Each row is a point. A path goes straight from each point to the next, and from the last back to the first. The post is the endless flat space through its rows: a point in 2 columns, a line in 3, a plane in 4, and so on, so that a path can go around it. Count how often the path circles the post. Going back the other way cancels.
In the rows, zero is written as 128.

Post (1 x 2):
[[122 149]]
Path, 22 rows:
[[116 171]
 [128 191]
 [106 162]
 [ 60 121]
 [110 124]
 [165  99]
 [168 157]
 [146 210]
 [ 80 200]
 [126 174]
 [100 157]
 [ 56 130]
 [112 111]
 [164 130]
 [139 157]
 [147 169]
 [124 168]
 [ 85 174]
 [ 96 134]
 [118 102]
 [141 138]
 [176 192]]
Times around: 3

Post:
[[101 152 123  83 147 155 149 157]
 [101 160  90  75 182 184 122 106]
 [129 136 114 120 177 162  92 159]
 [177 127 177 115 155  87  80  71]
 [118 116  65 238 111 174  78 149]
 [156 120 157 158 185 103 114  82]
 [136  99 212 174 132 135  90 124]]
Path (21 x 8):
[[133 136 154 127 125 161 159  92]
 [147 147 120 158 195 166  98  72]
 [ 85 149 184 128 164 195 134 141]
 [157 122 125 169 144 170 139 167]
 [142  83 178 102 167 171 120 124]
 [142  88  81 164 181 147 105  51]
 [ 90 102 171 163 190 198 160 124]
 [173 161  90 183 129 150 128  68]
 [124 181 164 167 151 153 104 134]
 [ 87 158  96 179 158 128  67  63]
 [104 126 103 105 137 153  95  62]
 [138 112 122 151 166 125 129 103]
 [159 110 100  68 199 170 106 124]
 [ 74  90 179 110  82 154 101 153]
 [118 137 123 176 155  95  94 116]
 [158 169 102 127 196 151  62 132]
 [128 167 134 151 171 185 186  85]
 [175 109  83 151 169 133 147 128]
 [191 122  66 116 132  68  79 145]
 [109  88 167 145 123 155  34 144]
 [152  96 162 134 133 104 125  77]]
Times around: 0

Post (11 x 12):
[[120 138 145 158  80 106 160 164  92  84  53 171]
 [147 128 128  88 172  73 121 117 206 132 135 108]
 [127 115 157 152 186 136 112  52  96  77 197 118]
 [107 109 127 106 189 139  98  86  96  96 170 202]
 [ 69 137 122  94  91 120 148  76 101 137 119  49]
 [106 143 103  71  99 126  71 136 130  98  98  59]
 [ 98 142 144 183  92 109 140 174 116 118 121 213]
 [129  87  97 125  98 193  37 139 120 107  41 138]
 [ 75 185 172 132 102 123 208 144 112 105 121  78]
 [ 95 113 141 131 147  97  96 149  74 129  71 175]
 [ 96 173 164  72 140  59  93 100 196 157 110 183]]
Path, 23 rows:
[[ 74 183 140 178 127 127 136 120 113 153 127  98]
 [ 94 152 114 106 126  77  58  87 153  89 153 171]
 [119 100 169 131 184 158  60 114 174  79  85 137]
 [150 125 153 137  70 157 172 173 181  97 140 148]
 [113 122 149 114 122 156 102  79  94 137 109 133]
 [170 170 141 132 164 111 127 118 162 129 119 177]
 [ 42 166 118 154 166 107 158  94 123 153 147 120]
 [ 69 135  91 113 117 100 149 102 102 134  62 176]
 [ 65 184 134 122  85 139 122 120 188  64 118  25]
 [146  90  97 146 196 113  70 106 155  96  88 120]
 [123 131 131 145 123 130 123  68 170  76 114 137]
 [129  96 176 120 172 128  98  44 101  65  87  90]
 [101 126 135 104  83 114 116 200 139 122 138 163]
 [ 83 178 176  90  87  82 114 171 170 113  99 156]
 [102 140 140  72 120 131  84 116 120 114 163  86]
 [166 149 146 115 173  67  73 195 142 112  81 105]
 [109 180 121 150  64  81 182 141  71  55 116 234]
 [ 97 146 145  90 135  85  78  86 130  55  53 178]
 [113 147 164 121 105 143 176 123 169  56 121 136]
 [ 96 137 165 131 126 102 135 179 181 161 154 148]
 [136  74 129 148 107 103  99 184 164 111  99 133]
 [119 132 187  79 137  68 102 125 168 149 138 165]
 [105 146 145 123 102 148 171 125 108 130 119 112]]
Times around: 3
